Each wall is flat, endless, passes through zero and stands at right angles to its row. A trip goes straight from one point to another. Which walls does it cross, in order?

Walls:
(1): [ 54 -59]
(2): [45  0]
(3): [ 28 -17]
(4): [35 -8]
Trips:
[-18 -33] to [ 4 23] => 3, 1, 2
[20  3] to [-11 -12] => 2, 4, 3
[-18  -4] to [-38  32] => none
[-30  18] to [-19  -3] => none
[-14 -52] to [-9 23] => 3, 1
[20  9] to [-24  26] => 1, 3, 4, 2
[-9  3] to [19 20] => 2, 4, 3
[-35  25] to [-49 -41] => none
[10 31] to [-15 -28] => 4, 2, 1, 3

Walls:
(1): [-10   1   4 -24  14 -10  -1  12  15]
(2): [ 36 -14   2  14 -16   4  33   5  32]
(3): [ 15   4  12 -11   7  12   6   5  21]
(4): [-12  -7  -5  32 -17  -1 -12  -9   7]
(5): [ -8 -11   8   5  16   1   4 -18  39]
Trips:
[ 40  -6 -22  28  -6  46  17 -12  -5] to [-19   6  -4  44  12 -14  60  22 -19] => 3
[ 15 -15 -19  -5  25  36  36   9 -16] to [ 13 -26  -6   2  -5   6  15   7  39] => 5, 1, 4
[-32  -8  -4   8 -23 -17  13  -5  27] to [-23   5 -18   2 -10 -45  -8 -17  25] => 2
[ 14   0  26  -9  -7  39  19 -14 -12] to [  2  21  32 -31 -11 -15  31  22   7] => 1

Walls:
(1): [ 29 -14  -2 -14  -2 -14  24  13   6  24   2   0 -14 -13 -38  10 -15   2
  -7   0]
(2): [ -7 -29 -46   9  16  -5  30  -3  12 -26  15 -14   3  -3  -4 -28  -5 -15
   5  16]
Trips:
[  4  -1 -14  -4   7 -10  20  -5  12   6 -25 -35  13  11   6  18 -19  18
  -1  13] to [ -2  11   8  -8  -7   1 -11  31  -1  19   3  12  19 -10 -13 -12  22  12
  17  -3] => 2
[10  6  5 10 17  2 -7 13 -2 -1  5  3  6  6 11 13 40 21 -9 10] to [-11  -1  -7 -25  30  -2   9   3  23   2 -11  -6  14  10 -20  31  27  16
  17 -16] => 1
[ -1   5  -9 -11  10 -15  17  22 -34 -33  32  -7 -16   2  -4  13  18 -42
 -15   0] to [ -8  14  -1   5   7  10  -1  -8  -2 -30   8  20  24  -4  -9 -11  41 -10
   3 -18] => 1
[ 20 -29   8  33  -6   1   4 -20   7  -4   6 -13 -10   6  15  30 -36   9
  21  30] to [-25 -16  12   5   4  -2  -2  33 -20 -27  -4   5  -8  12  13   4 -38   3
   5  -1] => 1
[-25 -11   0 -32 -15  -2  24   5 -21 -32  -3  10  24  22  46   1 -17  49
  29   6] to [ -3 -18   1 -14 -11  38 -10   0   5  -3 -26   1 -12 -15  19   6   6  17
  12  -6] => 2
[-16   3   1   9  18  -2  -4  -8  23  11 -28   9  -4   0 -19  12  13  25
 -14   8] to [ 32 -10 -14  -5  -8 -10  -2   4   6   1 -21  -2  -8  38 -50 -25  35 -27
  -6  -3] => 2
[ 13   6   1   8 -20 -27  13   2 -18 -33 -11  14  26  26   5   0  -8   5
 -13  10] to [  0 -26  -8  -5  30  -3  -1  -8 -10 -17  -2   4  -6  -6   9  21 -13  12
  -2 -26] => 1
[ 11 -11   0 -22  -7  29   1 -31  12  -5  23  23  -7 -11  31   1  -7 -18
   7 -10] to [ 19  16  13 -33  36  36  -1 -18   4  21 -30  33 -23  12 -17 -21  35  -4
   7 -24] => 2, 1
[-28   8  22 -16  26  31  -4   9   8   6 -24 -11  -4 -20  -5  17   9  18
  22  19] to [-27  29  -1 -27  48 -13  -6   4 -31 -19  15   9  21  20  13  -6   0 -23
 -31   6] => 2
[  2 -16   7   0   6 -13  -3  22  19  29  11   2  30  -5  17  42  24  -4
 -11  -5] to [ 23  -2  -6   5 -22 -12  -8   8  -1 -17  -2  49  -4   1   3  28   3 -25
 -14  -5] => none
